Rows are points. The ring and each string are closed loops that go straight from each point to the next, and from the last back to the first. Before rounding, they use only three directions, however many columns there are. Count how often each string passes through the ring. Passing back the other way cancels.

Ring (8 x 3):
[[ 36  14  23]
 [ 45  29  -1]
 [ 21  44 -31]
 [-27  43 -33]
 [-57  33 -11]
 [-63  14  26]
 [-46   4  41]
 [  5   2  42]]
String (18 x 3):
[[-29  28  17]
 [-52  30  40]
 [-86  19  60]
 [-84   0  42]
 [-62 -12   3]
 [-27   9  -2]
 [-34  20  26]
 [-58  29  54]
 [-82  24  45]
 [-45  31  27]
 [-39  36  26]
 [-72  44  20]
 [-95  36 -15]
 [-73  16 -42]
 [-33  18 -16]
 [-36  34   9]
 [-57  43  24]
 [-37  31  17]]
Times through: 2

Ring (6 x 4):
[[ 28 -72 -20  13]
 [ 50   4 -27  24]
 [ 19  44   3  13]
 [-41  25  40 -10]
 [-55 -27  38 -17]
 [-25 -78  13  -7]]
String (30 x 4):
[[ 43 -82 -53  18]
 [ 59 -80 -25  25]
 [ 48 -55   8  23]
 [ 14 -28  -3  10]
 [ 16 -28 -44   9]
 [ 46 -32 -77  20]
 [ 23 -19 -33  12]
 [ 27 -19   2  15]
 [ 76 -12   4  35]
 [ 80   5 -36  35]
 [ 48  13 -69  22]
 [ 17   1 -42  10]
 [ 19  -8  -1  12]
 [ 52   1   5  25]
 [ 84  17 -21  38]
 [ 60  13 -55  27]
 [ 82   4 -29  36]
 [ 71 -12   0  33]
 [ 30 -19   7  16]
 [ 20 -19 -31  11]
 [ 27 -26 -40  14]
 [ 17 -26   5  11]
 [ 58 -53   9  26]
 [ 72 -83 -43  30]
 [ 47 -77 -57  20]
 [ 60 -95 -35  25]
 [ 48 -76   5  22]
 [ 23 -45  11  13]
 [ 12 -43 -19   8]
 [ 19 -63 -58   9]]
Times through: 0

Ring (9 x 6):
[[ 32  30  28 -17  11  -8]
 [-24  22  23 -40 -11  17]
 [-46   7  30 -39 -22  31]
 [-69 -36  51 -13 -30  48]
 [-65 -55  56   7 -21  43]
 [-28 -66  52  39   8  14]
 [  8 -51  50  44  21  -3]
 [ 41 -23  48  35  26 -14]
 [ 51  15  38   6  20 -15]]
String (24 x 6):
[[ 33  42  11 -26  20 -20]
 [-14  17 -15 -22  32 -29]
 [-30  -2  -6 -14  26 -18]
 [-27  26 -10 -39  16 -13]
 [-14  44  24 -55 -18  20]
 [ -8  26  51 -40 -31  38]
 [ -7   2  56 -16 -21  32]
 [-33  -8  19 -14   4   7]
 [-67   4 -13 -39   8  -1]
 [-62  11  -5 -44   0   7]
 [-35  -8  14 -15   8   3]
 [ -5  10  54 -24 -22  32]
 [  2  30  51 -39 -27  33]
 [ 13  49  40 -49 -21  23]
 [ 19  16  61 -17 -19  27]
 [ 58  61  54 -39 -15  15]
 [ 71  68  35 -35   5  -8]
 [ 17  25  -7 -15  37 -36]
 [ 73  49  31 -14  20 -21]
 [ 95  47  74  -8  -6   8]
 [ 42  13  62  -2  -6  14]
 [-10 -13  30   1  10   2]
 [ 38  17  51  -5   0   7]
 [ 83  55  61 -20  -5   5]]
Times through: 0

Ring (8 x 8):
[[ 38 -26   4  37  16   4 -40   0]
 [ 36  14 -25  32  36  -5 -29 -16]
 [  6  36 -52  20  38  -8   1 -13]
 [-21  36 -56   6  28  -6  17  -2]
 [-51  11 -37 -12   5   2  24  20]
 [-49 -29 -13  -3 -15  10  18  35]
 [-15 -56   4  25 -17  11  -2  33]
 [ 14 -53  10  36  -6   9 -23  20]]
String (13 x 8):
[[  6  -1  -5   6  16   4 -27   3]
 [ 30  22  -8   8  35  -1 -45 -16]
 [ 33  44 -50  31  51 -11 -17 -27]
 [ -1  23 -27   3  27  -2 -14  -5]
 [ -6   9 -33  15  19  -1   1   3]
 [-10  30 -72  31  31 -10  30  -5]
 [-12  62 -95  26  47 -17  38 -17]
 [ -1  54 -59   8  44 -10   3 -18]
 [  3  18 -22   5  25  -1 -18  -4]
 [ 36  37 -24  15  46  -6 -40 -25]
 [ 58  19 -26  44  46  -8 -41 -26]
 [ 44  -2 -26  49  31  -5 -25 -12]
 [ 28  -6 -24  40  24  -2 -18  -5]]
Times through: 0
String (16 x 8):
[[-17 -25 -26  27  -1   4  13  21]
 [-25 -15  -7  -2  -1   8  -5  21]
 [-62 -15  -2 -31 -15  13   7  35]
 [-78 -11 -30 -19 -16   8  40  40]
 [-66 -10 -43  -1 -10   4  46  34]
 [-31 -12 -33  14   1   3  21  21]
 [-25 -10 -10  -3   2   7  -4  18]
 [-52 -25   7 -25 -16  14  -1  35]
 [-40 -36   9 -10 -18  14  -4  35]
 [-37 -69  15  11 -32  17   4  47]
 [-16 -86   2  48 -31  13  14  45]
 [ -3 -51 -13  43  -9   7   6  26]
 [ -6 -32   2  15  -3   8 -15  20]
 [-10 -44  23   3 -12  14 -27  27]
 [-19 -76  18  25 -29  16  -4  43]
 [-27 -64 -15  39 -23   9  25  40]]
Times through: 3

Ring (7 x 9):
[[ 18 -14  11 -62  41 -23 -22  -3  -1]
 [ 43  -1   2 -29   8  -1 -54   4  28]
 [ 29  10   3   5 -10  18 -54  19  41]
 [-25  16  13  35  -8  31 -21  41  35]
 [-56  10  22  25  12  23   7  44  17]
 [-58  -6  25 -23  45  -6  26  27 -10]
 [-19 -15  19 -58  53 -23   7   6 -13]]
String (28 x 9):
[[-71   8  14 -18  42   8  65  29  -6]
 [-85 -10  34 -25  58 -10  45  32 -23]
 [-47   2   8 -44  50  -3  59  14 -10]
 [-20   1   9 -30  32   0  13  15   5]
 [-23  -9  22 -26  34  -9 -11  19   0]
 [-35 -33  43 -52  63 -39 -24  15 -26]
 [-13 -32  29 -81  70 -45  -9  -2 -28]
 [ 12 -26  14 -95  65 -43  -6 -13 -21]
 [ 16 -36  30 -76  57 -47 -52  -4 -17]
 [ 10 -18  21 -43  35 -21 -43   7   2]
 [  3  -1   9 -27  22  -1 -17  13  13]
 [ 21   8  -7 -39  18   5  -1   3  20]
 [ 63   0  -9 -51  12  -5 -45  -9  28]
 [ 67  -5   1 -33   2  -5 -80  -1  33]
 [ 38  -6  14 -11   2  -1 -82  14  30]
 [  7  -2  16  -7  10   3 -47  21  22]
 [  7  10   0 -15   9  13 -10  15  25]
 [ 33  27 -18   2 -16  34 -16  14  50]
 [ 18  18   6  41 -29  36 -67  35  54]
 [ -8   8  22  43 -16  27 -66  43  41]
 [-24  -1  32  31   1  14 -58  42  25]
 [ -9  10   4 -10  13  14  -1  20  21]
 [-20  21   0  10   2  30  12  29  30]
 [-60  22  17  49  -4  40   9  52  30]
 [-90   6  42  59   8  27  -9  65  15]
 [-67  -2  38  26  20  11 -12  48   7]
 [-37   1  21  -2  23   7  -3  30   9]
 [-36   9   9 -12  25  12  27  24  10]]
Times through: 3

Ring (8 x 11):
[[ 36 -22  42 -13  18   3  -9  40 -30   6   1]
 [ 33 -22  25  -1  -6  24 -37  51 -18   6  17]
 [ 19 -17   0  23 -25  36 -60  49  -4  -2  22]
 [  1  -8 -10  43 -21  29 -51  32  -2 -13   6]
 [ -7  -5 -16  44   2 -10 -26   0 -10 -23 -19]
 [ -1  -8 -17  30  20 -46 -12 -20 -19 -25 -31]
 [ 15 -15   2   5  37 -62   4 -19 -30 -18 -32]
 [ 28 -19  32 -12  39 -39  11   7 -37  -5 -22]]
String (24 x 11):
[[ 35 -26  -2   0 -15   7 -58  38 -10   1  23]
 [ 44 -26  45 -17   3  25 -27  61 -25  13  19]
 [ 45 -22  84 -28  31  24  16  64 -44  17   1]
 [ 44 -25  49 -27  32 -17   3  32 -38   7  -5]
 [ 28 -22   5  -2  14 -29 -24  11 -22  -7  -5]
 [ 36 -26   9 -17  25 -48 -16   3 -29  -5  -8]
 [ 37 -21  58 -28  53 -38  31  16 -48   2 -25]
 [ 27 -13  69 -12  47  -9  34  30 -46   3 -26]
 [ 27 -15  59  -9  37  -4  21  32 -41   2 -19]
 [ 41 -20  78 -27  42   0  27  45 -47  11 -12]
 [ 27 -15  57  -4  23  16   6  46 -34   5  -7]
 [ 25 -19  14   4   5  -1 -28  29 -19  -3   3]
 [ 30 -24  -7   4 -10  -3 -53  28 -10  -3  15]
 [ 16 -11  32  16   5  25 -15  42 -21  -2  -2]
 [ 16 -12  26  26 -19  60 -41  65 -10   2  18]
 [ 14 -16 -19  36 -43  48 -82  51   8  -5  31]
 [  1  -6   8  46 -29  64 -51  57  -1  -6  15]
 [  3  -6  13  38 -12  40 -33  42 -10  -8   2]
 [ -7   0  18  53 -22  68 -36  56  -5  -8   5]
 [ -1  -8 -19  53 -40  53 -72  45   8 -11  20]
 [  0  -7  -3  51 -40  71 -66  60   5  -6  22]
 [  9 -11   3  41 -40  72 -68  66   3  -2  28]
 [ 26 -25 -31  22 -45  30 -95  45   9  -3  40]
 [ 23 -20  -4  12 -10   4 -49  29 -10  -5  12]]
Times through: 0
String (27 x 11):
[[ 45 -23  70 -21   9  43 -11  76 -32  19  18]
 [ 48 -29  39 -26  15  -4 -19  43 -30  10  11]
 [ 25 -22  -5   4   6 -25 -35  11 -17  -8   0]
 [ 20 -15  19   7  16 -10 -12  20 -24  -6 -10]
 [ 34 -25  11 -15  27 -48 -12   2 -30  -5 -11]
 [ 37 -23  41 -29  54 -59  24   0 -46  -2 -28]
 [ 26 -15  56 -13  51 -29  34  14 -46  -2 -31]
 [ 28 -14  69 -18  59 -31  46  16 -52   0 -36]
 [ 35 -20  55 -25  54 -42  32  11 -48   0 -28]
 [ 34 -25   5 -13  21 -44 -20   4 -26  -6  -7]
 [ 21 -16  15   7  13 -11 -17  19 -23  -6  -8]
 [ 26 -16  42  -2  21   3  -1  35 -31   1  -8]
 [ 40 -19  80 -19  22  37   8  69 -39  16   4]
 [ 38 -21  55  -9   1  43 -21  70 -26  14  18]
 [ 41 -27  18  -3 -26  46 -64  70  -8  12  39]
 [ 29 -24 -13  12 -28  20 -73  43  -1  -1  29]
 [ 16 -15   6  16   2   0 -30  23 -16  -8  -2]
 [ 12 -11  19  25  -5  29 -29  41 -15  -4   2]
 [ 14 -14   1  20  -2   3 -34  23 -13  -9   0]
 [ 13 -17 -26  31 -27  14 -69  28   2 -11  17]
 [ 12 -16 -28  33 -30  18 -72  29   4 -11  19]
 [ 16 -17 -10  19  -6  -6 -43  17 -10 -11   2]
 [ 10 -10  16  29 -11  37 -34  45 -12  -4   6]
 [ 15 -13   9  32 -36  69 -64  69   0   2  30]
 [ 25 -19   5  19 -34  55 -69  65  -1   4  34]
 [ 24 -15  36  11  -9  48 -31  63 -17   6  15]
 [ 31 -17  54   0  -1  50 -20  70 -24  11  15]]
Times through: 2

Ring (9 x 12):
[[-23 -22 -15 -25   4  45 -53  21 -12  39  -5  17]
 [-12 -15  -1 -23   2  31 -33  22 -10   7 -11  -1]
 [ -5  -2   7 -18   1   9 -11  16  -4 -19 -13 -15]
 [  0   7   8 -12   0 -12   8   6   5 -34 -11 -22]
 [  6  10   3  -2   0 -33  30 -13  19 -32  -3 -19]
 [  9   3  -6   2   1 -35  37 -26  29 -13   5  -8]
 [  2  -8 -17  -1   3 -18  20 -26  27  18  10   8]
 [-13 -16 -24 -10   4  11 -17 -10  13  42   8  21]
 [-25 -21 -22 -22   4  40 -50  13  -6  49   0  23]]
String (28 x 12):
[[ -2 -28 -12 -14   4  21 -11  -1   9  32   1  13]
 [ -6 -31 -11 -19   5  35 -25   9   1  36  -2  15]
 [ -6 -20  -7 -17   3  22 -18   8   2  19  -4   6]
 [-21  -2  -6 -21   2  21 -36  19 -10   5  -9  -1]
 [-25   1   4 -30   1  35 -52  39 -25 -11 -19 -11]
 [ -1 -10  11 -21   1  17 -12  21  -6 -19 -16 -16]
 [  8 -15   4 -12   2   3   9   1  10  -7  -6  -9]
 [ -5  -6  -2 -14   2   4  -6   4   5  -3  -5  -5]
 [-12   6   3 -18   0   6 -18  16  -6 -19 -12 -14]
 [-16  15  14 -23  -1   8 -26  32 -17 -43 -21 -27]
 [  1  -3  16 -20   0   9  -6  22  -6 -34 -18 -24]
 [ 10 -20   1 -11   3   5  10  -2  13   2  -4  -4]
 [ -9  -8  -4 -17   2  13 -16   9   0   3  -6  -2]
 [-22  -6  -3 -26   2  33 -46  28 -16   6 -13  -1]
 [-35 -14  -7 -36   3  63 -81  46 -32  26 -16   9]
 [-24 -33 -14 -31   5  65 -67  31 -19  51  -8  22]
 [ -5 -30 -14 -16   5  29 -20   3   6  39   1  17]
 [-13 -16 -14 -16   3  21 -25   5   2  28   0  12]
 [ -7 -20 -15 -13   4  16 -13  -3   9  31   3  14]
 [-10 -33 -27 -12   6  26 -22 -10  13  63  10  31]
 [-34 -16 -36 -17   5  32 -53   1   0  67  10  36]
 [-29  -3 -24 -17   3  19 -42   5  -2  36   3  18]
 [-12 -11 -16 -12   3   9 -15  -3   8  25   3  11]
 [  4 -25 -16  -7   4   5   7 -16  21  33   7  15]
 [-11 -26 -27 -11   5  19 -19 -12  14  57  11  28]
 [-45 -11 -36 -24   4  46 -77  15 -13  68   5  36]
 [-39  -8 -26 -25   3  41 -68  20 -15  47  -1  24]
 [-13 -12 -13 -16   3  17 -23   5   2  22  -1   9]]
Times through: 1
String (27 x 12):
[[  0   6 -14   2   1 -32  25 -26  27  -1   8  -1]
 [ -6  -5 -11  -9   2  -4  -1  -7  12   9   2   3]
 [  5 -16 -14  -3   3  -9  17 -21  25  20   8   9]
 [  8 -24 -21   0   4  -9  22 -30  32  37  14  18]
 [-18 -16 -34  -7   5   9 -19 -18  17  58  15  31]
 [-26  -6 -24 -16   3  19 -38   3   0  37   4  19]
 [-13 -13 -16 -14   3  15 -20   0   6  28   2  12]
 [ -1 -28 -16 -11   4  15  -5  -9  15  37   5  17]
 [-15 -31 -22 -19   5  38 -37   4   2  56   4  26]
 [-46 -20 -27 -34   5  70 -95  35 -27  65  -5  32]
 [-36 -11 -17 -29   3  49 -71  30 -21  37  -7  17]
 [-13 -15 -10 -18   3  23 -27  10  -1  22  -4   8]
 [  3 -27  -7 -13   4  17  -3  -2  11  23  -1   8]
 [ -1 -34  -3 -22   4  39 -24  15  -2  27  -7   8]
 [  0 -21  -3 -15   3  17  -8   5   5  13  -5   2]
 [-11  -5  -6 -16   2  10 -17   7   1   5  -5  -1]
 [-19   3   2 -23   1  20 -35  27 -14 -13 -15 -11]
 [-21  12   6 -24  -1  14 -34  30 -17 -28 -18 -19]
 [-11   1  -3 -15   1   5 -14   8   0  -6  -7  -6]
 [  6 -10   0  -9   2  -5  12  -5  14  -5  -3  -6]
 [ 17  -6   8  -4   1 -22  36 -11  21 -26  -4 -18]
 [  1  30  15  -6  -3 -40  26   1   8 -68 -13 -39]
 [ -8  35   8  -7  -3 -38  15   1   6 -59 -10 -33]
 [ -9   5  -5 -11   1  -8  -3   0   7 -10  -4  -7]
 [ 12 -12  -4  -3   2 -17  29 -19  25  -1   3  -4]
 [ 27  -5  -3  10   2 -50  68 -42  45 -16   9 -10]
 [ 13   5  -9   8   1 -49  51 -38  38 -13  10  -7]]
Times through: 4

Ring (8 x 14):
[[  4  30 -22  19  -3  23 -39   7 -39  10  -4  16 -53 -16]
 [ 34  24 -15  45 -19 -11 -38  21 -33  -8  -4  19 -15 -21]
 [ 38  12   1  41 -21 -26 -22  16 -10 -17   5   6  29 -12]
 [ 23  -4  17  19  -9 -23   1   2  16 -16  19  -9  63   2]
 [  0 -21  24 -11  16  -3  24 -11  33  -2  31 -16  66  11]
 [-24 -22  15 -34  37  29  26 -19  26  19  31 -12  27  12]
 [-32  -1   0 -31  32  45   3 -18   1  25  19  -5 -20   6]
 [-23  18 -12 -14  17  44 -19 -11 -21  22   7   3 -46  -2]]
String (26 x 14):
[[  2  55 -32  26 -19  30 -63   7 -61   9 -16  17 -85 -20]
 [  4  56 -19  26 -32  16 -59   1 -48  -5 -12   3 -50 -11]
 [ 14   9  -9  19   3   7 -19   9 -17   5   6  12 -11 -12]
 [ 40  -9 -21  41  18  -4 -16  33 -26  12   3  40 -23 -31]
 [ 52  16 -22  61 -14 -20 -39  35 -38  -6  -7  34 -20 -32]
 [ 55  33 -13  68 -40 -35 -49  29 -36 -24  -9  18   2 -24]
 [ 50  -8 -10  49   2 -25 -15  32 -15  -4   5  29  13 -26]
 [ 17  -8  -3  15  14   2  -3  10  -4   6  13  13   8 -11]
 [ 11  24  12  17 -27 -12 -21  -6  -1 -19  10 -17  37   5]
 [ 23  16  22  24 -35 -32 -13  -4  13 -31  15 -23  73   8]
 [ 30  -9  28  22 -16 -38   8   1  29 -27  24 -17  95   7]
 [ 24 -28  13  13  19 -16  18  10  21  -1  25   6  55  -5]
 [  7  -8   8   3  11   2   4   0   9   2  19  -1  28  -1]
 [-10   1  24 -13  -2   2   8 -20  24  -8  25 -27  57  17]
 [-21 -32  41 -38  25   5  44 -29  57  -1  43 -35  95  28]
 [-10 -54  23 -31  57  14  51  -9  47  21  42  -3  60   9]
 [ -2 -31   7 -13  41  16  24   0  18  19  27   7  22  -2]
 [-17   9  11 -15   4  20  -3 -18   7   3  18 -17  17  11]
 [-42  -1  15 -44  24  42  13 -32  19  17  27 -25  13  20]
 [-56 -14   8 -60  52  64  24 -33  18  37  30 -15 -13  17]
 [ -8 -28  -9 -14  53  34  16   4   1  34  21  22 -21 -11]
 [ -2  -5  -4  -2  22  20  -2   1  -5  15  14   9  -8  -6]
 [-32  32  -2 -20  -1  41 -23 -23 -15  10   8 -16 -28   9]
 [-43  49 -15 -23  -2  60 -40 -25 -36  20  -1 -11 -72   5]
 [-12  25 -29   2  18  47 -34   3 -44  28  -3  22 -83 -17]
 [  6  13 -25  16  16  28 -28  13 -37  21  -1  27 -59 -21]]
Times through: 3
String (23 x 14):
[[-13  -5   7 -15  19  21   5 -11   8  11  20  -7  12   5]
 [ -7 -25   3 -15  41  23  19  -2  12  22  24   8   8  -2]
 [-39 -35  10 -51  63  51  37 -21  27  37  35  -4   5  11]
 [-29 -24   0 -35  54  46  22 -12  11  35  26   5 -13   2]
 [ -9  -5  -3 -10  26  27   1  -3  -3  19  16   6 -11  -4]
 [ -5  -1  -7  -3  22  25  -6   0  -9  18  12   9 -18  -7]
 [ 11 -13 -15  10  33  20  -3  15 -15  23  11  28 -27 -19]
 [ -1  18  -5   6  -1  16 -20  -2 -15   5   7   1 -13  -4]
 [ -1  63 -17  23 -38  18 -62  -4 -48  -7 -12  -4 -50  -7]
 [  7  25  -6  16 -12   7 -28   1 -20  -2   3   1 -10  -6]
 [ 23  -8 -10  22  17   2  -8  18 -12  10   9  23  -7 -18]
 [ 47  16 -22  56 -11 -16 -38  33 -38  -4  -6  33 -23 -31]
 [ 52  42 -24  70 -40 -25 -60  32 -51 -18 -16  25 -27 -30]
 [ 41  55 -21  63 -50 -18 -68  22 -53 -21 -18  14 -31 -23]
 [ 45   8 -28  53   2  -7 -34  37 -41   6  -6  42 -39 -36]
 [ 20  -3 -13  21  16   7 -12  17 -17  11   7  23 -16 -18]
 [  2  14  -4   8   0  13 -18  -1 -13   4   8   2  -7  -4]
 [  5   7 -27  12  25  32 -23  15 -35  27   1  31 -64 -23]
 [ -3  -2 -14  -1  29  30  -8   5 -17  24  10  19 -35 -13]
 [-14  14   1  -9   6  24 -12 -12  -6   8  12  -7  -6   3]
 [ -4  -6  -1  -5  22  20   0  -2  -1  14  16   5  -2  -4]
 [ -4 -22  -1 -10  39  23  13   1   6  23  21  12  -1  -6]
 [-17   8   9 -15   7  21  -3 -17   5   6  18 -15  12   9]]
Times through: 0
